Each row of a before or after table is a point. One or more steps were done to the points. Then noise was added and the rows were shuffled. The steps act on how far a point lies along the listed directions, d1 being the first. Write out the steps. A step turns or swaps two directions, mirrors them in a line or flattens them onto one, adds a multiple of one to another, or multiplies one. Angles are multiples of 10 degrees, from the lower direction toward the higher: turns from -170 to 170, lines from 10 to 170 but not 90. Use the fewest steps. Two steps may share a direction if one is a turn and the other turns, adds or multiplies; they go together, in the order done. Otherwise the lowest direction goes first.

Directions:
(1): [ 6.8 23.1]
(2): [23.1 -6.8]
Before (10 x 2):
[[ 0.2  9.7]
 [-3.1  3.5]
 [ 0.0  2.6]
 [10.4 -6.5]
 [-0.1  1.5]
 [-3.0  5.3]
 [ 3.1  1.2]
 [ 2.0  3.4]
 [ 3.5  4.8]
 [-4.7  4.8]]
After:
[[-0.1  0.9]
 [-6.2 -0.7]
 [-0.3  7.0]
 [ 2.3  4.3]
 [-0.3  1.8]
 [ 3.8  3.7]
 [ 3.9  6.6]
 [-4.5  1.0]
 [-4.3 -0.3]
 [13.9  4.8]]
Steps: add 1 times d2 to d1

Directions:
(1): [-28.2  -1.2  -8.6]
(2): [  7.2 -19.4 -21.1]
(3): [ -4.8 -22.3  18.8]
Before, 10 rows:
[[-2.1  7.7 -2.1]
 [-0.1  2.2  2.9]
 [-6.4  4.3  2.8]
 [ 2.9  2.7 -4.5]
 [ 3.5 -8.0 -7.9]
 [-2.6 -2.4 -3.7]
 [ 7.1  3.8 -3.6]
 [ 6.5 -0.9 -5.6]
 [ 6.2  4.6 -3.4]
 [ 0.4 -1.9  0.8]]
After (10 x 3):
[[  8.0   5.6 -10.8]
 [ -0.5  -4.9   3.3]
 [ -6.4   4.9   2.9]
 [  8.6  14.8 -11.7]
 [ -0.7   2.0   3.5]
 [  9.1  12.7 -11.7]
 [  3.5  -8.8  -7.7]
 [ -0.2  18.3 -11.0]
 [  4.8  10.5 -11.1]
 [ -2.3  -2.5  -3.9]]
Steps: multiply d3 by 3

Directions:
(1): [-31.2   6.1   6.5  10.6]
(2): [ -3.3   3.1  22.5 -25.3]
(3): [ 6.8 33.4 -1.5  1.8]
(4): [11.6 -2.3 24.8 20.2]
Before, 14 rows:
[[  3.1  -3.8  -2.4  -2.0]
 [ -4.6  -2.1   2.4  -6.6]
 [  2.0   2.0  -4.4  -0.3]
 [  0.9  -4.5   0.3  -5.6]
 [  1.7   0.3  -0.1  -6.8]
 [  3.2   0.5   1.4  -9.3]
 [  0.8   1.7   1.4   0.7]
 [-10.9  -3.3   0.4  10.0]
 [  1.5   5.1   3.9  -3.3]
 [  0.5  -4.5   4.3  -4.6]
 [  2.5  -4.2   2.6  -8.1]
 [ -8.2  -0.1   3.5  -2.3]
 [  2.2  -4.4   0.4  -3.9]
 [  6.3   9.0  -3.7  -2.6]]
After (14 x 4):
[[-15.0  -1.8  -0.3  -2.1]
 [  7.9  -1.3   2.5   5.7]
 [  3.1  -5.1   4.3   1.9]
 [ -5.3  -1.1   3.8   6.3]
 [  3.3   4.4   4.1   2.3]
 [  3.4  -4.2  -2.3  -0.7]
 [  7.5   8.3  -3.7   0.3]
 [  3.5  -5.7   0.7   3.3]
 [  6.3  -5.2   3.6   3.9]
 [  3.7  -5.2   0.5   0.6]
 [  2.3   2.3  -4.2   0.0]
 [ -0.3  -3.9   2.8   7.1]
 [  0.4   1.9   1.4  -0.9]
 [  5.4  -1.2   0.5   4.6]]
Steps: swap d2 and d4

Directions:
(1): [ -0.7 -21.3  21.5 -16.8  22.9  -4.9]
(2): [20.1  2.3 -6.3  0.0 15.6 32.5]
Before, 12 rows:
[[-3.4 -0.8 -3.6  1.9 -5.5 -0.8]
 [ 4.5  7.2 -4.4  6.7 -1.7  9.1]
 [-4.3  2.0 -1.8  1.1 -4.7 -5.0]
 [ 3.6 -5.7  6.1 -5.6 10.0  1.4]
 [ 3.6 -3.6 -0.6 -3.9  6.3  1.3]
 [-4.1 -2.0  8.8 -3.6  4.2 -1.3]
 [-0.2  2.6  0.0  2.8  1.6  6.0]
 [ 0.1 -5.5  3.1 -1.7  6.5 -2.7]
 [-2.9 -7.4  7.3 -7.1  5.2 -5.6]
 [-2.8 -2.1  7.9 -0.2 -0.2 -6.1]
 [-0.4  1.2 -0.6  1.5 -2.2 -0.1]
 [ 6.2  1.0 -3.4  0.8  1.3  7.3]]
After:
[[ -5.5   1.0   2.8   1.7  -1.6  -3.6]
 [ -3.0  -1.7   0.2  -0.4  -4.8  -8.3]
 [ -0.6   7.5  -1.4   3.7  -1.9   6.6]
 [  0.3   2.5  -6.9   0.9  -4.6  -2.8]
 [  0.3  -0.8   2.5  -0.2   1.3   0.3]
 [ -0.9  -5.9   1.8  -2.3   3.3   2.4]
 [  1.3   8.6  -8.4   5.7  -7.4  -0.2]
 [  1.7  -3.1   1.5  -3.6   6.0   3.9]
 [  3.1   3.3  -6.0   5.5  -1.2   2.1]
 [  4.7   3.9   0.8   3.0   1.3   7.9]
 [  4.5   6.5  -8.4   2.5  -3.4   9.3]
 [ -6.6  -2.7   8.5  -0.2  -0.7 -10.5]]
Steps: turn d1 and d2 by 160 degrees

Directions:
(1): [-34.0  -6.9   5.0  32.7   3.3   3.4   2.3   2.0]
(2): [  2.7   6.1 -25.8   7.4  -8.4  31.9 -10.1 -19.4]
(3): [  7.6 -12.5  13.8   4.5 -28.1   4.4  29.2 -15.4]
(4): [-19.2  -4.0 -27.7 -19.2   2.4  -0.8  26.7   9.3]
(5): [21.8 11.8 -6.6 21.8 25.1  0.1 23.7  0.8]
Before:
[[-10.4   0.1   1.7   0.4  -1.5  -3.1  -5.5   4.6]
 [ -3.1  -3.0   8.1   6.2  -0.8  -5.0 -10.7   0.3]
 [ -4.5  -1.1  -5.1   4.8   1.6  -0.6   3.5   0.4]
 [ -6.3  -2.6  -2.2   4.1  -4.2   4.0   2.5  -2.1]
 [  5.1  -0.5   7.0  -3.3  -6.7  -2.2  -5.0  -1.2]
 [  4.2   2.1  -7.3  -4.6  -6.3   6.7  -1.0  -1.2]
 [ -0.8   0.8  -9.0   0.2   2.8   7.3   0.7  -4.6]
 [  3.5   2.4   0.2   1.7   1.7  -2.7  -3.8  -3.0]]
After:
[[  3.8  -0.1  -3.0   4.4  -0.4   7.6   1.9  -7.7]
 [  5.9   2.0  -6.8  -3.1  -6.1   7.0  -0.1  -1.9]
 [ -8.0  -1.5   0.4   2.1   3.7  -5.1 -11.7   3.9]
 [ -6.7  -2.0  -3.8   4.0  -2.9   4.1   2.7  -1.5]
 [ -1.5   1.3  -3.5  -8.9   0.4  -2.6  -6.1   4.1]
 [ -7.2  -1.3   6.5   3.3  -6.0  -1.5  -5.6   0.8]
 [ -1.5  -2.3  -0.1   7.5  -1.7  -0.5   3.9  -2.2]
 [  2.3   2.7  -2.0   0.3   3.3  -3.4  -3.7  -1.7]]
Steps: turn d2 and d5 by 10 degrees; swap d3 and d4
